Rows are points. Each copy is the shape, with its points in the same order, turned, moved and blurred by noise. Is it also mirrored, or only turned?
In the rows, 128 means zero.

Shape:
[[138  93]
 [129 147]
 [121 158]
 [122 125]
 [187 159]
 [172 157]
 [116 122]
 [116 165]]
Copy 1 (8 x 2):
[[ 90 110]
 [138 111]
 [154 120]
 [122 120]
 [147  54]
 [147  70]
 [120 131]
 [163 125]]
Copy 1 is: only turned
Copy 2 (8 x 2):
[[149 117]
 [101 142]
 [ 88 142]
 [113 122]
 [127 196]
 [120 181]
 [112 115]
 [ 78 142]]
Copy 2 is: only turned

Shape, 9 rows:
[[145 108 129 170]
 [131 143 106 109]
 [ 83  95 111 125]
 [106 149 169 160]
 [152 119 126  69]
 [123 108  77 120]
 [112 169 124  78]
 [122 149  76 116]
 [165 159 146 108]]
Copy 1 (9 x 4):
[[ 91 155  93 111]
 [140 146 147 131]
 [132 111 131  72]
 [ 94  97 103 148]
 [186 160 123 125]
 [129 157 154  86]
 [170 118 160 153]
 [128 152 175 117]
 [145 155 115 177]]
Copy 1 is: only turned
Copy 2 (9 x 4):
[[117 156 141 174]
 [ 98 119 148 105]
 [142  87 144 142]
 [118 140  74 152]
 [136 137 160  70]
 [109 103 181 135]
 [103 109 115  75]
 [ 80 108 164 113]
 [104 173 130  94]]
Copy 2 is: mirrored

Shape:
[[106 109  62 138 120 140  65 106]
 [156 105 156 136 139  64  93 124]
 [115 146  96 130 108 125 131 100]
 [ 98 153 111 109 109 133 111 115]
 [140 113  78 102 140 149  87  68]
 [124 114 120 152  97  96 136 100]
 [129 122 116 124  88 133 133 122]
 [125  83  84 108 153 164  58 123]
 [134 138  98 139 147 180  50 112]
 [142 100 164 166 134  88 138 128]
 [160 103 142 141 186  64 118 138]
 [152 135  89 114  90 115 112 106]
 [147 136  99 141 103 100 149 127]]
Copy 1:
[[142  95 152 158 186 110 175 161]
 [113 161 132 182 165 154  93 107]
 [ 99 104 135 134 121 122 156 164]
 [107 106 114 145 127 101 165 132]
 [146 112 172 182 131 126 185 147]
 [102  97 118 160 137 157 108 167]
 [126 109 119 141 119 118 122 157]
 [193 131 150 163 176 113 186 138]
 [163  98 188 133 164 108 173 106]
 [116 137 113 142 149 188  83 126]
 [112 192 136 155 169 180 108 116]
 [109 119 153 167 124  99 128 167]
 [101 136 136 135 126 132 107 177]]
Copy 1 is: mirrored
Copy 2, 13 rows:
[[164 132 147 148 132  71  65  90]
 [131 194 133 117 120 146  94 167]
 [117 110 113 138 123 103 111 109]
 [148 103 113 117 134 102 124 114]
 [135 130 133 119 149 126  61  60]
 [ 96 139 128 132 101 102 101 135]
 [104 116 138 123 141 100 120 131]
 [177 130 183 123 157 115  60  90]
 [180 150 165 138 148 109 115  58]
 [105 163 156 127  91 147 119 165]
 [135 177 142 145 109 193  88 168]
 [105 137 114 137 160  98  97 116]
 [ 92 129 121 161 135 116 112 144]]
Copy 2 is: only turned

Shape (15 x 9):
[[144 106 103 142  93  75  99 169  85]
 [ 94 114 173 136 131  68 108 105 133]
 [120 155  98 162 130 146 138 145 117]
 [140 113 165 123 137  87 168  90 171]
 [ 77 167 142 106 141 108 116 123 110]
 [110  99  90 100  97 132 155 109 100]
 [161 126 152 106  97 156 150 156 160]
 [141 124 144 153 153 144 126 108 108]
 [120  96 175  83 112 107 167  89 144]
 [105 148 101 117 129 104 113 144 108]
 [ 96 143 122 125 163 150 159 167 140]
 [ 85 121  91 123 179 112  82 153 162]
 [148 163 167 111 175 141 166 124 127]
 [ 81 175 131 128 139  69  88 153 123]
 [149 146 151 115 106  82 134 101 174]]
Copy 1, 15 rows:
[[106  83 136 118 157 106  78 104 173]
 [ 76 103 129 117 101 123 120 182 128]
 [163 135 131  89 162 124 118 120 112]
 [125 163 101 138  84 118 104 197 140]
 [104 111 120  99 108 120 168 118 108]
 [124 156 123 159 166  99 139 120 150]
 [195 124 113 151 117 156 124 145 162]
 [133 150 125  78 146 152 128 163 148]
 [124 153 110 169  92 120 153 194 162]
 [114 115 115 109 138 120 126 102 125]
 [171 121  77 103 148 125 144 136  96]
 [ 99 106  79 117 145 168 106 117  75]
 [166 154  83  76  98 143 151 157 150]
 [ 93  77 123  89 100 116 123 109  96]
 [130 139 133 142  60 132  96 150 135]]
Copy 1 is: only turned
Copy 2:
[[147 107 147 145 133  91  67 161  90]
 [137 161 153 141 111 156 136 107  71]
 [144  96 127  97 118  98 152 156 143]
 [ 70 140 115 155 109 163 166 128  93]
 [143 138 171 122  83 112 149  95 129]
 [108 165 115 133 100  92 105 158 158]
 [ 55  98 128 109 153 124 123 119 142]
 [138 105  94 108 102 145 134 121 127]
 [ 58 174 118 144 101 144 130 104 113]
 [148 120 163 139 105  96 126 134 136]
 [126 111 123 121 136  84 180 102 152]
 [181 125 160 171 155 127 161 116 156]
 [ 92  83 109 124  83 128 168  83 133]
 [167 119 204 140 106 108 147 110  99]
 [ 72 121 164 144 111 164 146 142 101]]
Copy 2 is: only turned
Copy 3 (15 x 9):
[[ 70 193 124 148 126 145 120 133 117]
 [ 99 141  96 108 123 142 164 121 196]
 [146 131 157 136 141 163 120  80 115]
 [ 93  85  75  96  92 158 147  85 166]
 [130 122 148 127 135  98 153  92 175]
 [116 129  88 114 141  98  89  86 103]
 [112  89 131 105  73 156  86 116 119]
 [147 110 104 151 128 159 142 116 134]
 [ 99  90  55  95  87 115 116  99 172]
 [107 141 149 134 145 116 133  95 141]
 [128  91 161 137 143 150 103  75 159]
 [ 80  93 164 109 201 142 145 118 158]
 [140  66 130 163  91 148 139  81 160]
 [ 90 158 169 125 142 119 171 101 177]
 [ 83 106 106  79  80 150 161  97 146]]
Copy 3 is: only turned
Copy 4:
[[ 88 121 100 148 196 186 153 139 115]
 [ 78 167 113 145 171  99 125  87 105]
 [114 120 102 109 112 181 128 121 133]
 [123 138 147 165 154  79 125  94 160]
 [111 191  90 143 122 140 111 130 102]
 [130 119  74 128 148 128 137 176 151]
 [195 122 136 147 145 144 144 118 136]
 [113 118 145 101 122 126 118 130 106]
 [149 157 117 161 158  61 142 124 134]
 [106 167  96 135 144 169 120 148 130]
 [139 170 111  97 101 159 159 113 151]
 [103 200 107  75 163 177 114 105 158]
 [141 166 169 136  90 119 138 134 120]
 [ 79 201  89 154 145 176 118 103 109]
 [128 142 138 181 164 121  89 102 145]]
Copy 4 is: mirrored
